Rows are points. The window is the flat piece filled in between its corners: a triangle in 3 columns, a solid with four corners in 4, and so on. A path goes straight from each point to the next, and from the last back to the first. After which points does the path pass through the window?

Window (4 x 4):
[[  9  13  -7  -9]
 [-22  11  21   0]
 [-51 -82   5  15]
 [ 30  32  30 -35]]
Path:
(1): [ -3  27  11 -28]
(2): [-45 -38   6 -45]
(3): [ -9 -30  16   7]
(4): [ 13 -32  40  29]
(5): [-26  -8  -7 -42]
(6): [-19   2   6 -23]
(7): [-2  5 16 23]
(8): [31 33 42 13]
Through the window after points: 2, 4, 6

Window, 8 rows:
[[ -27   14    5   24  -12   16   23   32]
 [   9  -32   -5   10   34   30    8   11]
 [  24    7  -17    0  -21    9   10    5]
 [ -23  -57  -29  -18    5   -2   12  -11]
 [ -25   15  -13  -25   17   30   17    0]
 [  17  -40    4  -17   45  -43   32   -5]
 [  30   29   65   19  -41  -20 -121   25]
 [ -37   26  -85   33    1   -9  -10  -35]]
Path:
(1): [-27  -3  33  21 -17  22  34 -26]
(2): [-17  16 -23  14   0   4   2  61]
(3): [  1   8 -57  -8  12  -9 -10  28]
(4): [ -6   0   1  24 -15   5  20 -34]
(5): [  9   4  -4   8 -16   9  11  -9]
(6): [ 20   7 -41 -10 -10   2 -12  41]
(7): [ -6 -16 -30 -24  36 -18   9  38]
(8): [ -4  -2  23   9   0  15  23 -46]
(9): [ -1  -9  -2  12  -1   0 -14 -56]
(10): [  6  11 -53 -14  23  -9 -35  39]
(11): [ -7  11 -30  -5  -3  11 -20  29]
(12): [-19   0  11  35 -14  26 -10 -37]
Through the window after points: 1, 3, 5, 7

Window, 11 rows:
[[-41 -67  44  -6 -13  39   6  17  28  55  41]
 [ 46  11  33  29 -12  39  14   1   9  19   3]
 [ -9  24  11   9  11 -26 -14  -8  39   5  -9]
 [ 10  16  18  10 -48 -26  34 -19   9 -39   3]
 [ 57 -33   4 -11  14 -36 -28 -39  35  40  16]
 [ -2  -5  15   8  48 -68  32  -2  18 -41 -16]
 [ 35 -19 -88  23  38  50 -21   7 -46 -52 -14]
 [ 16  23  -9  13  -9 -20  49 -16  45  32 -10]
 [ 11 -21   7 -24   4 109  54  -8  56   9  19]
 [  7  26  -2 -28   6  11  31 -23   5  29   5]
 [ 37   0   7 -18  19 -28 -32  49  42  57  18]]
Path:
(1): [ 28 -10  39 -24  -8   5  21   0  34  37 -41]
(2): [ 15   5  27   0  -4 -12  22 -22  44  29  30]
(3): [ 3 -1  3  4  8 18 22 22 29 12 33]
(4): [  0  -6  12 -12 -10  21  13  12  24  25 -22]
(5): [ 16  -3  14  -2  -4  24  13  11  13  17 -26]
(6): [17 19  2 27  7 23 13  9 14  4 49]
(7): [ 10 -10  -5  13  17  50  31 -14  50  16  72]
(8): [ 10 -36  28 -40 -14  47  20   3  25  22 -47]
(9): [ 11 -29 -20 -12  -6  11  14   1   6  12 -63]
(10): [ 26  20 -28  29  31  33  17  -8  16 -20  65]
(11): [17 -5 -7 13 12  7 -2  2 16  4 31]
(12): [ 31 -18  -3  -7  -5   0   3  13  28   2 -32]
Through the window after points: 7, 9

Window:
[[-15 -43 -51 -28  -2 -29  -1  17   6  21 -52 -33]
 [ 51   2  23  -4 -44   7  20  18  -4 -26  -1 -30]
 [ 15  62 -23  62 -18  48  10 -14   4 -22  21  38]
 [-16  17  73  29   6  -9  29  14   7 -17 -54  54]
 [-16  -1 -47  43  38  -1 -30  54  -6  10 -10 -35]
 [-33  17  35  39  14 -20 -78  34 -52  -6 -40  10]
 [ -9 -20  -1  -4 -49  70  37  20  36   1 -20   1]
 [  3  29  18 -24 -38   4 -19  63   6   1 -44 -11]
 [-41 -26 -33  55 -45 -68  24  46  20 -59 -13 -15]
 [-12  23 -18   2  37 -25 -36   0 -19  19  68 -40]
 [-28  25 -26  -5  53  11 -27 -13   7 -31  31 -55]
 [ 22 -18  -9 -31   6  70 -25  -6  78  29 -21  -7]]
Path:
(1): [ -6  -3 -13  14  14   1 -20  41 -13 -40  -7  23]
(2): [ -9  -8 -13  -2  30 -11 -32  48  -5 -34 -13  28]
(3): [-14  38  26  46 -12 -13 -18 -12 -15  22 -27 -30]
(4): [-22  12  -5  28 -12  19   0  10  14   0 -17 -37]
(5): [ 11 -11 -35  -6  19  34  -9  39   9 -11  11  26]
(6): [-12   8  -2  -1   9   8   1  40   3 -35   2  39]
(7): [-21  26  -3  56   0  -3 -14 -12   9  32 -21 -34]
(8): [-16  37  -7  27 -13  10  -6  16  18   8 -16 -34]
(9): [  3   2  -2  -6  11  12 -13  26  -5 -26  -4  14]
(10): [-11  -4 -20  16  19  -1 -25  15  -5 -16  16   0]
(11): [-31  26   9  51  12  11  -8 -18   5  13 -15 -48]
(12): [-19  25  -7  39  -1   0 -14   7   4   2  -7 -27]
Through the window after points: 4, 8, 12

Window, 14 rows:
[[ -1   2 -32  -6   2  15 -21  12  32  72 -13  25   2   7]
 [-61  17  18  -3 -13 -75  -7  85  14 -17  41  58  -2  38]
 [-14 -36  -2 -29 -38  -9 -25 -42 -38  37 -48  10 -26   5]
 [ 53 -14  -2   3 -12 -14  14 -34  16  18 -49  67  13 -18]
 [-10   5  39 -38 -25  19  18 -12  19  16 -46  -3 -10  18]
 [ -8 -27 -13 -11 -55  20  41 -12  16  42  60   1  21  -3]
 [ 33 -22   9  24 -63   2 -10  13  38 -10 100 -21  31   8]
 [-11   0  11 -19 -33  19 -24  32 -37  41   4  58   0  24]
 [-86   8  -8  -1 -56  20 -10  47  16 -79  20  35 -43  18]
 [  7  -1 -24  27 -49   8  20  31  -2  41 -16  -6  -4  13]
 [-19 -33 -25   8 -33  33 -11  11  14  31 -46  31  44  34]
 [-17   5 -27  23  24  11  14  39 -26 -43   0 -34  26   2]
 [ 28 -57 -23 -10   4  14   4  41   5  15 -29  26   2  17]
 [-21 -22  45  64  16 -18  14  35  -7   1  85 -13  -4  26]]
Path:
(1): [ 18 -10 -25 -10 -22   3  16  -2  14  28  22  14   3  42]
(2): [-12   7 -23  -2 -21  -3  10   6   5   1  25  27  -3  57]
(3): [-24 -30  19   1 -32 -10   1  32   1  15   7   8  12 -33]
(4): [-14 -18   0  27 -27   7 -14  54   4   2  16  17  18 -48]
(5): [-13   0 -25  -6 -14 -19   9  11   8   1  21  24  -7  82]
(6): [ 21   5 -12  -5   6  10  25 -20  -6  33  21  24 -11  73]
(7): [ 13 -49   4   8 -41  -2 -15  33   4  40 -35   9  41 -48]
(8): [-18 -42  51  34 -32  10 -20  47  16  10   4  -1   6 -40]
(9): [-5  2 -4 17 -5 -7 23  8 -9 16 32  9 -4 47]
(10): [ 15  12 -22 -10 -15  -4   9  -9  -6  16   1  29 -25  60]
(11): [-17 -22   5   0 -20   1 -16  27  -6  11 -21  21   6   0]
(12): [-32 -25  17   2 -29   2 -11  41  13  28  -6  25  10 -34]
(13): [  1  -8  -3   0 -28   3   8   9   9  18   9  17  -9  38]
(14): [-19   7  -8  -5 -24 -29  -3  38  -8 -14  25  51 -14  63]
(15): [-39  -2  20   1 -15 -40  -3  53  17  12  14  35  12  -5]
(16): [-36 -46  17  14 -29  22  -5  44  10  24   9  13  19 -54]
Through the window after points: 2, 8, 14, 16

Window:
[[-26  47 -22 -13  39 -35  19 -73 -79 -33 -48  23 -13  -6]
 [  3 -17 -15 -15  24   1  39 -21  14  14  24 -24  14  25]
 [ 45  -7 -20  -6  17   6  29  -8  10  18 -30  -1  -3   7]
 [ 39  -1 -15 -35 -30  20 -24 -56 -16  43  16 -14 -14 -24]
 [ -3  23 -33  -6   6  29 -36 -42   5   9 -15  -5 -29  13]
 [ 19 -18 -14  -6 -71  10  -1 -29 -17  40   4  40 -10  20]
 [-43 -26  11  11   8  16  -8  23 -52   9 -14  26   5 -29]
 [ 37  -5   8 -39 -20 -44   1  27 -15  20  41  35 -23  30]
 [ 21 -12 119 -54 -62 -21  17  45 -33 -24   3  19   2   3]
 [ 28  23  52  71 -22 -93  38 -47 -15 -21 -37   8  20 -24]
 [  3 -24 -46  17 -40 -27  25   7  -1  18 -19 -25 -14  -7]
 [ 12 -35 -46  -1 -40  -8 -16   4  18  -1  14  30  23 -15]
 [ 15  61 -14  -1 -14 -23  26 -25  -2  19  16   7  30 -16]
 [ 67  -4  -7  11 -74  -7 -14  31 -68 -18  24 -43  16  21]]
Path:
(1): [ 27   8  -6  31 -27  10  36  -7 -17  -1  10   6 -31  -9]
(2): [  0  -1   0 -12 -25 -37  -7 -27 -23  13  -9  11  16  -2]
(3): [ 22   3   0 -18  -5 -43 -10 -23 -16  26 -35   5  14  12]
(4): [-11  17  -3  26 -11  15  27 -47  -2 -13  17  19 -28 -28]
(5): [ 46  42 -10  21 -41  14  12   0 -47 -20  30 -14 -32 -17]
(6): [ 13 -26 -11  -8 -33 -25  -4   5 -15  15  -6  -1  33  11]
(7): [  3 -34   5 -29 -19 -51 -16   5 -39  20 -21  10  47  48]
(8): [ 19   0   1  -7 -19  -7  10   9 -15   7  16  14 -22  -9]
Through the window after points: 5, 7
